Each row of a before or after table is a point. One or more steps were done to the points. Then noise was added and the rows were shuffled. The steps act on how far a point lies along the listed directions, d1 being the first. What was done? A step turns or swaps two directions, mirrors them in a line or flattens them onto one, adds a multiple of one to another, or multiplies one. Angles are multiples of 10 degrees, from the lower direction toward the higher: turns from -170 to 170, lines from 10 to 170 but not 90. Use the fewest steps. Two steps may share a direction if one is a turn and the other turns, adds or multiplies; they go together, in the order done. Otherwise the lowest direction goes first.
(in the rows, 128 means zero)

Directions:
(1): [150 175  75]
(2): [199 115 146]
(3): [126 184 177]
Before, 8 rows:
[[ 81 136 106]
 [152 168 135]
 [156 134 124]
 [101 104 113]
 [156  97 107]
 [108  70 116]
 [148 113 136]
 [105 134 130]]
After (8 x 3):
[[ 74 140 120]
 [196  93 117]
 [190 132 139]
 [  6 149  91]
 [ 66 106  99]
 [181 103 141]
 [176 175 151]
 [ 92  61  99]]
Steps: add 0.5 times d1 to d3; multiply d2 by 2.5

Directions:
(1): [152 131 199  75 200 103 142 144]
(2): [100 110 174 167 116 173 215 142]
(3): [161 169 119 198 138  57 154 160]
(4): [138 193  74 120 185 183 158 118]
(5): [172  93 150 195 172 164  87  88]
Before, 14 rows:
[[100 103 119 110  70 134 105 118]
 [140 124 108 162 132 227 125  91]
 [130 119  98 172 136 226 138  95]
 [128 151 138 100 124 102 157 172]
 [ 93  91 116 128  98 190 132 104]
 [124 117 130 145 157 128 142 111]
 [154 149  77 108  97  96 133 143]
 [125 133 129 151 138 200 126 127]
 [140 125 148 123 161  80 105 144]
 [152 130 116 179 148 154 117  96]
 [133 112 114 157 125 138 136 129]
 [122 137 155 127 120  77 122 134]
 [ 96  88 146 174 104 219 164  90]
 [107 103 149  84 142 114 112 129]]
After, 14 rows:
[[180 142 169 160 238 252 166  97]
 [118  98 184  92 169 156 155 125]
 [159 166  80  69 117  71 131 153]
 [102 165  76  84  69  94 135 172]
 [143 112 146 151 155 132 147 136]
 [116  97 185  62 108  73 107 140]
 [143 149 154 149 187 213 151 123]
 [105 116 136 139  66  69  98 133]
 [169 143 156 160 243 241 182 104]
 [174 126 158 216 205 184 141  88]
 [ 88  88 120  99  93 117  93 124]
 [122 114 121 164 153 150 144 106]
 [122  99 108 170  99 109  86 126]
 [120 101 222 146 184 199 202 107]]
Steps: mirror d1 and d3 in the line at 100 degrees; multiply d5 by 2; turn d2 and d5 by -20 degrees; multiply d4 by 2

Directions:
(1): [161 120 148 128  79 196 167 104 225 159 127 154 113  66]
(2): [115  74  91 127  80  64 192 135 104  96 115 121 183  52]
(3): [136 157 103 141 130  67 101 155 136 199  55 217 117 113]
(4): [159 110  93 157 154 213 108 107  80  89 105 198 194 122]
Before (10 x 14):
[[115 126 138 132 131 143 131 124 130 117 149 121 122 128]
 [145 129 139 131 129 160 133 108 156 139 127 139 128 115]
 [130 128 122 134 152 165 107 117 128 123 126 123 134 129]
 [138  95 111 137 124 169 144 112 103  80 151 129 169 110]
 [135 137 132 143 132 146 118 131 127 149 119 152 130 122]
 [151 122 136 132 124 203 143 104 151 117 133 142 141 113]
 [128 135 121 127 123  94 122 132 127 148  99 154 118 124]
 [122 126 130 127 123 112 140 132 134 128 130 121 115 118]
 [128 127 120 132 114 132 138 128 135 120 122 125 136 114]
 [123 124 112 137 129 115 129 124 121 135 106 163 135 112]]
After (10 x 14):
[[122 130 120 129 125 122 128 131 121 115 124 113 133 129]
 [100 123 146 110 150 121 135 125  92  81 178  43 121 173]
 [130 122 121 135 133 134 134 127 121 119 126 140 132 117]
 [105  95 159 103 111 137 171 114 124  59 224   5 124 140]
 [142 153 100 138 126  70 105 148 135 196  48 223 114 108]
 [114 116 143 126 133 160 140 115 124  90 175  94 128 135]
 [114 126 139 118 143 139 122 124 138 123 153  76 117 134]
 [120 135 134 125 156 107 116 125 104 123 132 111 132 154]
 [118 145 109 138 126  61 118 142 135 179  78 188 114 110]
 [121 149 129 138 136  87 108 151 122 173 102 158 113 129]]
Steps: turn d1 and d4 by 170 degrees; multiply d2 by 0.7; multiply d3 by 3

Directions:
(1): [116 135 101  57 146  97  88 163 137 103 154  84 147  71 132 160 128 120
 138 113 113 135  43  47]
(2): [108  79 121 119 159 249 102 100  98 117 145 159 141  86 132 111 144 123
 115  54  84 141 132 131]
(3): [ 99 140 135 136 105 168 158 106 172 163  64 101 168  92 100  83 136 172
  73 196  87 121 118  77]
(4): [109  81 182  53 165 126 135 103 127 149 153  92 144 168 123 135 189 150
 126 174 120 138  83 208]
(5): [144 167 120 114 150 128 199 132 174  91 156 180 118  87 126 103 130 173
 166 112 107  35  91 166]
Before (10 x 24):
[[ 98 111 134 130 124 203 127 109 144 166 100 119 149 117 110  91 136 154
   82 161  98 125 151 102]
 [143 150  96 173 118 157 135 144 128 102 139 180 120 114 147 118 102 125
  152  54 123 109 170 105]
 [132 126 123 165 145 179 173 127 153 120 113 145 137 131 122 115 119 122
  138 103 112  99 146 152]
 [115 131 122 103 132 163  93 105 138 127 118 108 151  76 106 140 124 132
   91 131  86 160  91  55]
 [137 158 124 172 115 136 160 143 153 117 124 180 104 124 138 135 112 137
  149  95 138 101 156 163]
 [120  87 154  92 158 123 129 115 117 122 130 111 111 171 121 121 171 139
  133 167 115 117  95 193]
 [107 122 139 121 139  96 139 130 122 117 137 119 122 153 131 143 146 120
  116 132 166 118 141 175]
 [100 102 143 129 103 123  84 123 119 160  87  87 158 159 115 158 151 109
   92 156 126 177 137  71]
 [118  68 178  50 147 130 103 112 103 145 157  84 152 172 131 132 178 139
  113 159  94 163  91 174]
 [ 85  48 165  76 149 188  91 103  86 190  81  76 158 138 106 139 172 129
   87 145  94 198 131 133]]
After (10 x 24):
[[133 151 120 180 126 161 196 131 179 128  87 138 143 123 111 101 110 141
  128 138 108  81 144 129]
 [116  75 127 116 165 198 111 108  98 104 135 147 109 129 126 108 155 126
  129 100  93 119 114 166]
 [110 154 117 129 102 149 102 108 158 146  77  89 162  69  94 124 110 140
   65 172  84 166 101   9]
 [111  64 136  96 138 225  83 104  88 131 138 123 160 108 133 108 147 126
   92  88  59 167 125 110]
 [108 104 134 114 157 126 125 127 103 103 163 138 116 149 139 149 150 109
  128  88 160 120 143 193]
 [101  91 144 126 109 133  76 120 107 156  94  91 156 161 118 164 154 102
   96 141 126 182 141  76]
 [145 185 110 172  92  82 170 152 169 125 106 143 128 134 133 110 102 152
  141 141 136  92 154  96]
 [ 95 142 121 160  98 203 146 112 172 175  61 116 161  91  98  70 117 169
   61 188  87 112 158  54]
 [ 76  83 124 141 111 250  98  99 109 195  21  94 176  70  91  99 131 141
   46 135  63 188 161  33]
 [140 164 134 156 118 102 174 145 163 119 130 170 101 142 136 140 122 145
  157 121 146  91 143 184]]
Steps: add -0.3 times d1 to d5; add 1.5 times d2 to d3; turn d2 and d4 by -70 degrees

Directions:
(1): [120 132  51 172  86 114 189  33 134 131 140 134 168  94 103  95  42  77
 170  87 201 172  76 134 162 117  58  57 142 155 146 177  78 174 128 140
 118 128 108 127  70  87 172 170  93 136 157  95 151 111 134 136 188  85
 172 141 118 165  59 172 141 127  95  75]
(2): [173 164 125 159 184 124  31 105 245 113 150 141 113 144 172 166 126 131
 135  78  87 144 125  89 105 144 133 125 122  86 131 170 124 183 207 104
 114 106 209 140 179 117 160 154 134 172 149  76 191 186  76 170 118  72
 115 153 208 122  98  82 119 172  76 103]
(3): [156 104 132 148 145 150 110 137 165 147  71 116 147 119 127 100 157 108
 121 118 191 178 161 156 112 155 111  52 149 115 249 121 179 154 205 165
  89 134  77  83 172 164 101 141 151 124 123 122 132  77  65 147 104 218
 118 140  77 144  83 144 176 198 134 241]
(4): [ 76 119  97 196 173 129  84 104 161 133 116 132 208  82 111 143 146 179
 126 119 128 197  70  51 138 120 104 111 133 114 149  70 146 108 108 181
 151 150 164 153  80 205 108 140 173  55  78 120 176  98 207 153 168 129
 127  44 155  86 225 132 129 166 107 127]
(5): [136 137 108 106 120 147  92  91  70  55 182 126 125 140  81  75 138 139
 213  91 138 144  96 177  33 151 124 150 164 131 147  71 104 213 134 100
 147 140 156  85 132  60  55  83  97  86  89 124 189 191 163 136 132 122
 127 103  73 170 150  32 141 137 166 164]
(6): [192 125 164 108 152 134  79 103 106 135 113 165 231 136  80  59 151 100
 119 140 130 120  85 153 121 171 207 175 143 162 139 124  77  90 163  57
 215 124 166 179 127 168 107  77 115 129 116  85 130  73  80 129 146 170
 149  97 157 125  52 205 121 161 172  55]
Before:
[[120 144 107 124 112 131 150 125 160 123 145 129  69 124 159 151  88 103
  162  90 143 135 156 161 109 117  89  80 137 135 143 165 147 179 149 151
   71 128  93  92 153  84 137 172 115 169 161 140 111 161 112 135 102 109
  132 175 115 152 106  89 140 129  93 174]
 [145 142 160 102 149 139 107 165 151 132 130 132 104 154 147 150 149 126
  101 142  90  91 152 121 137 128 151 160 118 135  91 135 120 103 144  95
  138 112 161 134 152 132 152 112 143 155 134 131 124 144  74 119 115 113
  118 166 172 127 121 141 109 121 130  81]
 [115 115 104 146 111 129 141  92 118 124 119 132 158 117  98  96 121 122
  165 112 165 123  94 143 125 140 117 113 143 146 150 126 116 149 135 132
  141 132 121 124 104 122 123 134 127 110 120 118 133 114 127 139 149 123
  132 108 113 153 112 138 145 149 138 125]
 [116 103 148 114 112 133 165 160  94 117 110 115  93 134 145 117 157 144
  130 127 129 122 175 146 117 116 125 126 121 124 148 108 155 118 109 157
  123 119  77  96 143 117  85 132 126 117 123 160 101 128 142 111 112 165
  120 128  72 122 160  92 143 127 152 194]
 [113 124 161 152 151 124 115 140 162 128 108 127 118 122 157 163 147 153
  100 139 111 150 136 104 138 142 147 124 123  98 124 104 155 117 118 146
  132 119 128 125 134 160 100 133 157 115 118 150 122 126 137 127 122 132
  123 111 159 109 171 113 127 136 121 148]
 [115 115 149 136 156 138 122 151 112 146 128 124 146 117 123 126 153 138
  106 171 101 119 119 116 123 134 151 141 122 126 119  79 130  89  91 142
  162 138 116 150 123 182 110 110 147  95 106 139 115 109 167 118 133 150
  131 108 140 102 183 122 128 125 151 131]
 [160 135 139 100 123 127 118 106 112  88 155 153 106 144 116 111 125 121
  152 104 115 105 139 162  74 135 161 167 140 131 102 141  82 162 127  87
  147 120 169 128 142  78 102  90  86 146 133  99 135 175 112 122 126 104
  136 135 146 161 114  78 118 121 141 101]
 [113 149 126 153 127 120 135 103 158 142 154 134 141 115 109 156 104 114
  126 123 111 119 106  99 149 112 133 139 118 119  80 157 104 122 119 114
  152 112 151 147 101 120 162 144 104 146 144 117 139 140 147 136 137  80
  145 139 167 116 112 144 107 106  95  74]]
After:
[[ 93 108 118 153 136 122 135  96  86 113 130 146 205 102 101  96 141 161
  142 118 119 154  79  94 133 116 136 154 127 147 109  80  99  87  72 141
  198 129 141 158  69 159  84 120 128  67  87 126 144 102 208 121 180 128
  150  50 126  96 195 134 117 133 147  84]
 [119 126  89 156 104 116 180  92 167 120 129 131  77 111 148 151  80 107
  142  88 167 149 157 129 128 102  76  75 128 116 135 178 117 178 128 164
   74 124 116 107 124  82 151 166 105 156 163 111 126 157 120 134 141  89
  138 162 131 165 116  96 139 123  84 141]
 [144 126 146 108 114 125 179 137  96 152 141 125 111 137 129 116 110  90
  112 169 114  80 135 156 142 128 150 141 116 147  90 145  94 102  90 107
  151 120  93 148 125 123 150 119 107 148 152 134  85 123 123 102 132 125
  151 165 133 132 101 147 122  92 149  90]
 [137 131 151 153 142 138 122 140 190 163 105 120 129 122 125 154 137 105
  100 133 138 134 155 121 144 129 137  93 121 101 154 161 152 123 170 138
  118 113 111 115 152 150 146 153 126 155 147 127 120 107  89 145 101 151
  130 162 136 121  83 153 136 144 101 160]
 [142 129 166 136 144 115 116 108 137 127 122 148 160 128 131 130 131 136
  108 140 107 129 100 116 142 157 176 162 126 124  97 118 107 102 111 100
  180 113 154 160 113 149 108 112 132 126 124 127 119 118 128 120 144 115
  143 103 182 117 127 152 111 123 134  70]
 [127 115 124 113 101 134 145 125 105 117 119 123 106 141 116 104 133 118
  164 115 158  99 136 171 104 146 126 121 140 137 152 130 132 161 147 126
  117 125 104  97 145  97 115 127 120 131 127 135 116 138  99 130 116 136
  118 139  89 166 103 104 152 140 153 167]
 [111 144 127 128 132 128 145 160 173 142 131 114  67 138 171 184 121 127
  103 135 103 107 164 100 160  99  99 116 112 122  89 154 138 122 123 138
   93 112 135 112 141 115 179 154 149 158 148 145 122 157  94 120 116  85
  117 183 162 127 144 126 113 105  95 103]
 [ 90 130 103 193 205 141  27  90 175 120 131 163 252  74  97 124 159 175
  160  91 118 217  44  73  88 144 133 120 155 136 169  50 146 123 144 166
  182 161 187 164  97 223  68 130 175  55  63 106 191  97 205 170 160 145
  133  20 169  82 223 116 129 206 110 133]]
Steps: turn d1 and d3 by 110 degrees; turn d1 and d5 by -60 degrees; multiply d6 by 2.5; turn d4 and d6 by 120 degrees

Directions:
(1): [134 175 176 131 155 142  79 105 185  41 104  20  72 169 160  53  90 101
  92 131 115 128 150  94 150  98  91 139 167  87  46  88 156 217 129 125
 100  59  49  91  88 128 138 117  70 112 155 114 134 171 172  82 127 106
 152 140   8 134 119 138 108 142  76 126]
(2): [107 119 121 207 136 121 172 123 159 176  59  55  52 136 117 145 155 117
  92  57 171 126 146  98 148 184  98 115  69 150  42 242 205 130 150 141
  96 141 165 125 191 131 125 166 105 148  57 155 165 189  74  60 120 154
 139 189 163  87 115 174 109 107 189 116]
(3): [ 76  78 136 106  88  57  83  15 127 143 132 136  91 107 183 160 180 107
 149 115  84  96 100  96  38 169   7 174 150 148 172 108  83 146 151 122
  92 128 142 136  85  59 142 123  90  89 192  88 150 102 133  42 139 156
  77 163 152 110 180 149  93 106 172 188]
Before, 9 rows:
[[121 122 127 152 116 101 123 101 148 126 112 104  96 148 144 125 138  99
  112 108 123 147 112 112 123 140  95 140 137 132 111 145 150 143 130 128
  121 121 117 143 122 144 142 135 111 109 113 134 126 147 136  84 121 151
  114 177 124 106 126 140 131 116 146 153]
 [121 133 120 145 134 145 134 142 136 143 123  93 125 143 117 134 101 121
  117  93 146 132 137 131 138 155 150 117 108 137  96 155 161 122 138 133
  135 127 131 116 158 148 127 120 117 151 106 154 141 152  98 122 127 135
  149 144 125 131 118 121 134 143 126 125]
 [116 135  99 153 132 143 166 157 133 143 116 130 133 117 108 142 134 149
  131 117 155 139 131 143 138 129 127 112 102 138 103 178 159 115 125 133
  131 156 175 145 165 150 133 140 137 147  98 139 122 139 102 122 112 133
  134 127 160 118 125 117 142 117 157 119]
 [145 157 141 156 143 148 134 140 160  91 110  54  69 168 131  96 103 126
   97  90 149 133 135 104 164 121 125 139 140 112  46 147 165 176 118 132
  122 105 110 110 149 126 131 141 108 144  91 135 146 170 118 108 115 119
  159 135  84 138 110 138 152 140 118 102]
 [102  92 112 142 110 107 142  85 115 177 126 139 109 114 147 170 169 132
  129 102 127 110 113  99 103 170 100 135 105 160 139 160 107  91 140 123
  118 155 159 150 133 100 125 149 123 138 117 135 149 136  91 106 142 149
  138 145 190 107 152 140 113 112 195 134]
 [132 178 179 123 156 155  91 127 165  38 136  56 109 168 156  43  93 104
  101 127 128 146 152 114 148  97 110 116 160  76  43  84 150 199 132 110
  106  64  50  87  98 129 111 109  87 121 147 117 117 162 181 108 136 102
  170 126   7 127 112 113 118 158  64 110]
 [106 134 172  89 113 107  76  52 126  79 127  86 104 130 182 100 131 102
  125 123  83 108 118  98  83 107  49 160 186 124 146  60  85 188 149 114
  107  79  83  93  75  92 144 110  73  87 211  90 140 119 178  94 147 114
  122 144  66 130 167 140  95 121 111 177]
 [ 99  89 126  71  92  72  90  70 107 150 160 151 117 109 165 143 159 101
  150 138  73  97  96 115  53 149  61 140 161 147 199  78  62 116 119 135
  110 136 149 124  78  95 143 108 116  96 186  93 120  87 145  76 145 158
   76 127 133 114 162 123 123 109 160 171]
 [113 125 146 137 134 110 103  70 154 102 110  78  82 128 160 114 141 119
  120 108 109 112 156 107 119 139  62 136 158 117 104 116 134 177 130 128
   86 102 111 123  94 111 110 128  77 106 153 115 141 153 127  68 127 132
  130 155  90 105 145 143 123 124 125 135]]
After:
[[102 112 131 154 132 103 127  78 149 137  94  91  79 118 151 135 159 122
  120  89 121 111 152 108 114 161  61 129 137 133 108 150 139 162 136 132
   88 132 141 130 120 114 112 140  82 116 128 120 148 156  99  60 130 148
  132 158 127  95 140 156 121 115 152 136]
 [117 113 122 157 111 100 126 104 141 142 101 100  94 147 138 134 141 103
  112  96 127 145 107 106 122 152  95 133 127 139 107 165 152 140 131 128
  121 134 129 143 132 146 141 144 109 114  99 137 128 149 126  79 119 156
  112 188 146 101 128 147 132 110 155 151]
 [150 140 134 143 133 149 134 142 140 104 126  96  98 151 127 117 104 140
  113  99 147 130 123 113 153 122 135 132 141 121  82 139 146 148 113 129
  134 124 123 118 148 126 131 138 125 148  91 137 135 147 120 130 114 126
  154 122 110 140 113 130 159 140 121 107]
 [ 99  92 121 154 118 110 144  78 125 176 101  97  85 123 145 159 163 129
  114  92 134 114 122  83 116 173  82 129 100 154  99 178 133 109 142 131
  104 143 152 144 133 100 127 157 102 136 103 137 157 151  89  83 137 156
  148 164 171  99 152 155 111 109 198 132]
 [121 140 104 143 139 148 147 152 135 125 116 127 132 120 120 129 130 146
  133 120 152 143 135 141 142 119 128 110 116 132 102 163 154 132 124 129
  134 149 157 142 156 150 128 132 128 141 109 138 113 140 115 125 116 127
  138 121 136 124 126 115 144 126 148 118]
 [125 131 119 134 127 152 124 138 133 136 133 102 139 143 116 132  94 125
  121 104 143 137 134 137 136 144 158 114 116 136 111 140 151 116 135 136
  142 129 129 111 149 142 127 112 121 143 116 152 136 147 109 134 127 132
  141 135 123 134 127 117 138 148 117 122]
 [126 148 155 111 134 145 118 143 127  80 160 117 145 150 143  81 110 121
  123 133 124 150 136 134 131 109 129 114 146 102  99  84 126 151 134 109
  123  97  86 109 114 125 103 111 121 126 141 124 101 128 165 138 136 111
  156 115  66 129 116 106 125 155  86 109]
 [ 90  84 123 111  98  67 111  63 122 165 122 104  74 119 162 140 168  94
  135 102  94  89 106  97  67 172  44 132 137 156 153 127  99 129 131 143
   93 141 163 118 111  99 140 123 109 102 146 103 144 121 121  36 138 165
   84 155 140  90 157 144 114  93 186 168]
 [ 90 116 150 118 111  99 106  53 116 129 106  96  94 121 165 125 156 110
  118  90 105 111 119  94  83 138  49 152 151 147 135 117 102 154 158 127
  102 109 126 105 118  91 140 125  82 100 179 104 155 125 145  82 143 132
  121 170 122 112 165 149  89 107 154 167]]
Steps: multiply d1 by 0.4; add 0.7 times d3 to d2
